Each row of a before or after table is a point. The points were changed in one or more steps. Then noise was added and the rows were shuffled. The steps act on how far a point lies along the listed directions, d1 being the first. Write out the steps. A step turns or swaps two directions, mirrors them in a line or flattens them onto one, adds a multiple of one to another, or multiplies one. Angles are multiples of 10 degrees, from the lower direction toward the higher: turns from -170 to 170, lines from 10 to 170 but not 90. Use the fewest steps. Two steps may share a direction if one is a turn and the other turns, adds or multiplies; they go together, in the order done. Otherwise the lowest direction goes first.

Directions:
(1): [-39  12]
(2): [12 39]
Before, 13 rows:
[[ 21  13]
 [ -1  23]
 [-24  15]
 [-55 -10]
 [ 21   2]
 [-10  60]
 [ -9  -3]
 [  5  51]
 [-19  11]
 [ 13  31]
 [-30   7]
 [-15 -11]
 [ 38  60]]
After (13 x 2):
[[  0  -2]
 [-19   9]
 [ -5   0]
 [ -8   1]
 [-19   6]
 [-14   5]
 [-13   3]
 [  7  -6]
 [-15   5]
 [ 12  -7]
 [ -2   1]
 [ 13  -2]
 [-35   9]]
Steps: multiply d1 by 0.7; multiply d2 by 0

Directions:
(1): [ 33  40  -7 -24  39  -2]
(2): [ 21   6 -48  22 -20 -34]
(3): [ 37   6  36 -17 -42 -13]
Before, 11 rows:
[[ 24  10  19  -8 -33 -20]
 [ 12  -1   8  -2 -36 -10]
 [-44 -29  -1  10   9  10]
 [-28 -18  -5   9  11  12]
 [  6   6  57 -28  -3  27]
 [-15  -1  -8   3   4   2]
 [ 50  22  33 -35   3   2]
 [ 11   1  24  16 -35  11]
 [ 14  22  29 -23 -10  13]
 [-17  -8  14  -9  -7   5]
 [ -9 -18  -7   2  -2  12]]
After, 11 rows:
[[ 26  13   5  16 -35  -2]
 [ 18 -15  59 -23 -23  14]
 [ 26  16  25 -16 -23 -14]
 [-12 -29  36   9 -51   6]
 [-10 -13  -7   3 -22  -7]
 [  0  -8 -19   7  -3  -1]
 [ 27  13   2 -10 -20 -13]
 [-23 -17 -38  23  -1 -19]
 [-12   1 -17   3   4  -1]
 [ -8   2  31  -7 -34  14]
 [-15 -11 -26  18   8  -4]]
Steps: turn d1 and d2 by -80 degrees

Directions:
(1): [-26   8 -50 -28  14  -1  22 -48  31  -7  29]
(2): [-38 -12 -19  36 -30 -60  -3 -13 -26  15  -2]
(3): [ 35  18  -1 -12  27 -58  11   7  37  21 -33]
(4): [ 17   8 -47  -2 -59  11 -23  25  31 -12 -18]
(5): [-12 -22   3 -54   7 -35 -32  34  -9 -32  26]
(6): [ -3   6  35 -45 -36   0 -19 -52  -6   7 -33]
Before, 12 rows:
[[ -1  10  26   0  24  17   3 -14   6  -2   0]
 [-35 -14 -24  16  26 -15   9  -2 -22 -15  39]
 [-47  -9 -36  32 -17   9 -13  12 -12 -22  40]
 [ -5  13 -17  30   6  -2  25 -32   8  10  -6]
 [-44 -23 -35   4  -5   0  12 -29 -21  -4  49]
 [ -5  -1  11  32  14   8  12 -37 -20  26  -4]
 [ 17   6  46   6   6  13  11 -16 -17  22 -35]
 [ 16  -8   7 -11  -2  19 -13  11  -2 -16  -5]
 [-34   1  -9  12 -12  12  15 -11 -25   7  19]
 [ 20  -3  28  12   7  -6  11   6 -11  14 -29]
 [-19   5   4  25   8   9   5 -13 -12   9  15]
 [ 18   1  25  -3 -22 -21  -5 -21  -6  16 -31]]
After (12 x 11):
[[ 26  13  30 -42  47 -17  24 -30  21  18 -25]
 [  7  -2   8  23   0   6   6 -11 -11   8 -15]
 [-31 -26 -51 -12 -43  25 -18   7 -13 -26  46]
 [-27  -4 -11 -23 -14  25  -1  12 -14 -15  29]
 [ 14   5 -13 -29   7  19  -9  14  22 -28  10]
 [ 43  10  32 -45  23 -60   2 -17  21  19 -36]
 [-57 -26 -19  31 -36  49 -36  35 -42 -43  58]
 [ 12  -1  22 -19  38 -14  20 -11   1   7 -10]
 [ -3  16   1   1  17  11   9 -26  22   1  -3]
 [-50 -21 -48  14 -17  29 -12   5 -26 -41  57]
 [-18   2  -8 -11   8  26  -9   0  -2 -15  32]
 [  7  -4  -5 -42  28  16  -6 -15  13 -11  21]]
Steps: turn d1 and d4 by 70 degrees; mirror d2 and d5 in the line at 40 degrees; add 1.5 times d6 to d3

Directions:
(1): [ 11  14 -19 -35  60 -18 -26 -14   9 -19  -4  28   3 -19]
(2): [  4  12  10 -29  -8  17 -20  54 -12  12 -46  15  24  18]
(3): [  8  15 -19   8   9  26   0  33  24  44  37  -2  11 -42]
Before:
[[  2  21 -13 -10  15  17 -10  33   5  23   2  15  20 -14]
 [ -7 -10   8  11   5 -19  10 -32  -7 -21   6  -4 -10   4]
 [  8   5 -19   4  34  -2  -7  -5  33  15  22   7  11 -37]
 [  2   6  -6   6   2   4  -2   5  -4  13   6  -1   0 -11]
 [  4   5 -20  -9  18   3  -4  -1  22  14  21   6   2 -17]
 [ -3  -8  -2   4   6 -15   1 -41  -6 -29  23  -9 -11   7]
 [  4  16  -3 -30  11  13 -26  48   2  23 -20  18  10  -9]
 [ -1 -10  -8  -8  30 -12   6 -13   5 -20   7  10 -11  -6]]
After, 8 rows:
[[  4  10 -12   6   6   9  -2  12   1  22  13   0   3 -20]
 [ 11  16 -14   1   8  33 -12  59  33  57   8   6  33 -38]
 [ -3  16 -15  28 -14  35  13  37  17  52  41  -9  13 -30]
 [ -8  -2   2  32 -39  26  16  29  12  48  35 -22 -10 -20]
 [ -4  -4  15 -21  16 -23 -10 -15 -21 -36 -38  14   2  24]
 [  2   1   8 -34  13 -13 -24  -8 -22 -39 -31  12   8  31]
 [  5  12 -18 -10   1  26  -6  41  23  42  16   5  16 -19]
 [ -3  -8   7 -18   4   3   1  25 -10 -10 -28  11   3  18]]
Steps: turn d1 and d2 by 120 degrees; multiply d3 by 2
